Each row is a point. Each copy is the shape, with its points in the same order, turned, moved and blurred by noise. Say if it was mirrored as well.

Shape, 7 rows:
[[ -34    8]
 [  11   58]
 [   7   15]
 [-109   -7]
 [ -14  -41]
 [  18   24]
 [  38    7]]
Copy 1, 7 rows:
[[ -29   -4]
 [   3   57]
 [   9   13]
 [-100  -38]
 [   0  -44]
 [  18   27]
 [  43    7]]
Copy 1 is: only turned
Copy 2:
[[ 27  -3]
 [  2  58]
 [ -9  19]
 [ 91 -45]
 [-11 -39]
 [-16  30]
 [-40  21]]
Copy 2 is: mirrored

Shape, 8 rows:
[[-11  22  12]
 [-36 -14  39]
 [ 43  79 -26]
 [ 60  67  13]
 [  7  14 -10]
 [ -1 -54  33]
 [ 16 -39 -30]
 [ -8 -31  49]]
Copy 1, 8 rows:
[[  8  30 -16]
 [  3 -17 -32]
 [ 27 108  22]
 [ 57  76  36]
 [ -7  38   6]
 [-11 -42  14]
 [-50  11  36]
 [ 10 -35  -1]]
Copy 1 is: mirrored
Copy 2, 8 rows:
[[  6   9   4]
 [-43  34   4]
 [ 76 -36 -12]
 [ 75   2 -30]
 [  3 -23  -8]
 [-61  20 -46]
 [-34 -48 -35]
 [-41  43 -32]]
Copy 2 is: mirrored
Copy 3 (8 x 3):
[[ -9  36  24]
 [-43   9  56]
 [ 63  71 -17]
 [ 81  64  30]
 [ 12  20  11]
 [-14 -41  62]
 [ 12 -37  -4]
 [-14 -10  78]]
Copy 3 is: only turned

Shape:
[[-80  45 -33]
 [ -5  42  46]
 [-12  28   1]
 [ 10  21 -19]
 [  2 -62   7]
 [ 52 -35 -26]]
Copy 1 (6 x 3):
[[-59 -25 -60]
 [ 48 -39 -22]
 [ 12   1 -38]
 [ 22  25 -45]
 [  9  26  46]
 [ 44  66  20]]
Copy 1 is: mirrored
Copy 2, 6 rows:
[[-44  47 -85]
 [ 25 -36 -64]
 [ 10   6 -45]
 [ 24  24 -26]
 [-19 -20  36]
 [ 35  17  45]]
Copy 2 is: mirrored
Copy 3:
[[  8  29 -99]
 [ 51  15   5]
 [ 21  28  -4]
 [ 10  64  -7]
 [-54   5  38]
 [-38  64  47]]
Copy 3 is: mirrored
Copy 4:
[[-76 -24  61]
 [ 31 -16  59]
 [ -6 -20  30]
 [ -4 -31   2]
 [  3  52 -25]
 [ 18  -3 -59]]
Copy 4 is: mirrored

Shape (7 x 4):
[[ 33  -3 -23  45]
 [-17 -33 -51 -45]
 [ -5  31  -2   5]
 [-75  -7  16  24]
 [  3   2 -34 -29]
 [ 25  34  40  73]
 [ 82   7  10 -36]]
Copy 1:
[[ 49 -18  24  52]
 [ 53  41 -33 -22]
 [ 17 -11 -37  52]
 [ 16 -62 -52 -15]
 [ 40  28 -31  22]
 [ -4 -63  15  87]
 [-10  66  20  59]]
Copy 1 is: only turned
Copy 2 (7 x 4):
[[  1 -10 -42  21]
 [ 20   8  -6 -79]
 [ 32  24  11  15]
 [-44  55  46   2]
 [ 35   7  -8 -37]
 [  3   7   1  98]
 [ 65 -74  11   2]]
Copy 2 is: only turned
